Every row gives one point. Each copy is the shape, with its points in the same order, turned, moved and blurred by noise. Is it also mirrored, or only turned?

Shape, 9 rows:
[[  8 -14  52]
 [ 58   0 -17]
 [ 15   1  12]
 [  3  -7 -29]
 [-53  23 -19]
 [ 12  13 -18]
 [ 56   9  24]
 [-12  -1  27]
 [ 37  -3  16]]
Copy 1 (9 x 3):
[[ 44 -28 -26]
 [-30 -47  17]
 [  7 -17  -1]
 [-29   5  -5]
 [  1  60   0]
 [-16  -1  13]
 [ 11 -56  17]
 [ 28   2 -15]
 [  4 -41   0]]
Copy 1 is: mirrored
Copy 2 (9 x 3):
[[-33 -26 -51]
 [ 51 -14 -38]
 [  2  -3 -35]
 [ 17   2   6]
 [-27  47  18]
 [ 22  15 -14]
 [ 22 -17 -71]
 [-30  -2 -31]
 [ 10 -19 -45]]
Copy 2 is: mirrored

Shape:
[[-35  18   0   0]
 [ -9  33 -14  15]
 [ 36  15  15 -47]
 [ 21  22  47  34]
 [-29 -37  -1 -10]
 [  3 -11 -64 -19]
 [-13  11  31 -47]
 [-36 -22 -17  11]
 [ 17 -37  28  -6]]
Copy 1 (9 x 4):
[[ 20   6  32  22]
 [ -6 -16  28  36]
 [ 19 -33 -46  11]
 [  9 -57  29 -27]
 [ 13  39  -2  -7]
 [-38  28 -22  40]
 [ 51  -5 -20   7]
 [-11  43  23   3]
 [  4   1 -16 -38]]
Copy 1 is: only turned
Copy 2:
[[ 14 -11  -9  28]
 [ -8 -10 -31  30]
 [ 22  19 -44 -40]
 [ -9 -64 -42 -15]
 [ 27 -20  42  -8]
 [-20  37  22  -5]
 [ 60  -9 -23 -15]
 [  1 -18  33  25]
 [ 10 -33   8 -48]]
Copy 2 is: only turned

Shape:
[[-11   4  36  30  -4   6 -13   1]
 [ 46  -2  11   0 -23 -33  -8   9]
 [  3 -25  24  -4 -11 -21  12  -5]
 [-21 -10   9   2  15   5 -33 -17]
 [ 11  39 -41  -4  24  39  40  -9]
 [ 43  45 -12  -3  36  16  29  13]
 [-17  32 -37  -3 -31  19  35  23]
 [-36   1   4  67  42 -22 -25 -12]
 [ 25 -13  40 -57 -26 -22 -10  26]
 [ 11 -38  27 -32 -25 -16 -28 -24]
 [ 44  42 -14  59  33  38  10   1]
 [  6 -35  -1   7 -11   1   2  40]
 [-36 -38  38  50   0 -17   1  -5]]
Copy 1:
[[ 24 -37  21  -8  34   2   4 -19]
 [ 30 -40 -10  10   6  11 -16  51]
 [ 16 -22 -22   3  -3   8  25  15]
 [ -8  -7  17  13  42   2  26  -2]
 [ 23  59  39   6   9  55 -22   5]
 [ 55  21  30  37   7  52 -33  13]
 [ 10  46   4 -27 -17  16 -36  13]
 [ 25 -19  -6  -9  90  29   9 -33]
 [ 18 -30 -11  42 -45 -26   7  20]
 [-12 -40  -4  24  -5  -3  40  41]
 [ 56   7  58   1  50  55 -34  11]
 [ 44   4 -13 -17   6 -18   8  28]
 [ 29 -37 -14 -33  38  -1  45 -22]]
Copy 1 is: mirrored
Copy 2, 13 rows:
[[-22  27 -12  19   9   3 -17  31]
 [-23 -19  -6  14  20 -27  41  10]
 [-23 -11  -6   0 -16 -11   1   2]
 [-12  50  -6   5   5   3  -8  -7]
 [ 66 -12 -11  14  27  40 -10   0]
 [ 58 -14 -12  38  15  25  30  16]
 [ 39 -33  19  -1  44   5 -38  14]
 [ -1  74   1 -30  -5  15   3  48]
 [-33 -28  11  53 -11 -42   9 -24]
 [-50   8 -10   7  -2 -19   7 -43]
 [ 49  18 -46  23  45  37  24  51]
 [  8  -6 -17   0  -2 -46  -9  18]
 [-40  32 -17 -30 -27  -7 -18  46]]
Copy 2 is: mirrored
Copy 3:
[[-36  -7  -6  -6  39  21  15  13]
 [  0 -42  19 -50  10  21 -15  22]
 [-22   5  12 -45   6  -2   4  18]
 [-31  21 -12   1  17  19 -22  -3]
 [ -6 -43  -3  44 -41 -20   4 -17]
 [ -5 -73 -14  11 -11 -25  -6 -15]
 [  6 -26 -16  19 -47  18  41  16]
 [-70  -1 -11  -9  31  49   6 -53]
 [ 18  -8 -17 -64  10 -14 -20  58]
 [ -8  24  21 -44  12   9 -37  39]
 [-15 -77  15  42  26   6   9 -37]
 [ 21   0  -1 -35  15  14  24  -5]
 [-53  26  11 -34  37  23  35 -11]]
Copy 3 is: only turned

Shape (13 x 9):
[[  9  32  -3 -39 -73 -29 -22  41 -27]
 [-28  14  -8   7  43   8  54  16 -27]
 [-32   7 -35   8  10  19  32 -12  20]
 [ -9   0   8   9   5  45  59  -8  25]
 [ 26 -46  33  -1  10   6 -38  28 -30]
 [ 23 -13  -9  55 -10  10  38   7  -1]
 [ 34  11  44 -23  -9  -1 -28 -16 -61]
 [ -8  46   8   8   1  34  50  20  14]
 [-38  19   8  19  15  -6  70 -15  46]
 [ 10  27 -11  20   8  21  16 -10   5]
 [  0  20 -16 -69 -17  -8   6  24 -14]
 [ 52  -8   6  -1  12 -20 -33  31   3]
 [-23  22   9 -24 -10   1 -36  32 -22]]
Copy 1, 13 rows:
[[ 78  -1 -23 -40 -22  22 -42   9 -24]
 [ 11  51  -5  20  43 -44  -3 -12  30]
 [ -3  26  -1  42   1 -40  13   1 -14]
 [-35  44  19  21  21 -33 -16 -14 -29]
 [-10  10 -14  -8  31  75 -20   4  29]
 [-10   8  26  45   8  -6 -52 -20  12]
 [ 18 -14 -20 -51  33  44  -9 -49  11]
 [-10  55   3  -6  -4 -48 -29 -18 -10]
 [ -2  58  58  26   4 -50  15 -11 -15]
 [-15   9  -1  10  -8 -26 -12 -24   6]
 [ 41   7 -27 -40  16 -13  -5  31 -21]
 [ -6 -13   5 -24  -8  38 -25  25  41]
 [ 36  34 -41 -24 -12  27   1  -1   5]]
Copy 1 is: mirrored
Copy 2:
[[-22 -29  42  18 -54  31  52  42  24]
 [ 15   7  44 -24  47  12 -17 -21 -16]
 [-13 -10  -9   0  43   7   8 -36   1]
 [ 16  16 -21  -1  25  13 -33 -29  17]
 [ 28   0  35 -24 -61 -62  20 -19   3]
 [ 42   2   1  16  31 -34   1   5  27]
 [ 13 -53  52 -27 -66 -19 -21   5  23]
 [-10  27   9 -11  28  25 -22   1  32]
 [ -6   7 -36  -8  55  15 -33   6 -22]
 [ -1 -15   5 -15  25 -12  -6 -11  36]
 [ -9 -20  24 -25 -35  51  40  -8   6]
 [ 20 -11  13 -45 -33 -44  43  19  25]
 [-42  -8  49 -14 -38  -5  24  -4   4]]
Copy 2 is: only turned
Copy 3, 13 rows:
[[-28  -8  40 -46  42  44  21 -39  23]
 [  8   4  -1  27 -26  44 -21  57   1]
 [ 12   7 -13   3  -8 -20  -8  49  -3]
 [  4  33 -44   7 -27  -2 -34  17 -13]
 [ 17 -25   0  48  -7  40  33 -60  -4]
 [-44   5 -24  38  -5   8  -5  10 -36]
 [ 14 -58 -16 -19  -8  71  16 -45  -8]
 [-17  29  -4 -15 -45  17 -31  21  -2]
 [ 10  22  -2   6  -8 -15 -74  41 -26]
 [-19 -17 -15  -5 -30   1  -7  17 -11]
 [  6  -6  11 -30  16  34   1  -7  61]
 [-22 -42  13  34 -11  14   6 -52  22]
 [ 21 -12  38 -20 -11  33  26 -19  10]]
Copy 3 is: mirrored
Copy 4, 13 rows:
[[ 18 -54 -20  44  -8  19  27 -40 -60]
 [-41  24   7 -18  35 -42 -14  11 -14]
 [ -7  11   5   3  16 -32  22  30  26]
 [-42   1  -7 -28  -3 -35  20   1  43]
 [ -2   2  13 -50  15  68  22 -35 -28]
 [-16 -10  36 -30  33 -28  44 -36  19]
 [ 14 -50  17 -39  -8  39 -32 -27 -37]
 [-60 -25   2   1  -1 -38  16   6   9]
 [-45   4 -10  16  38 -41  -2   3  62]
 [-19 -19  34 -13   4 -15  17   7  17]
 [  5   0 -22  31 -33   2   2  -9 -42]
 [-10   1  47   4  -2  54  24 -40 -22]
 [ -9 -29 -11  10  15  34  13  12 -45]]
Copy 4 is: mirrored
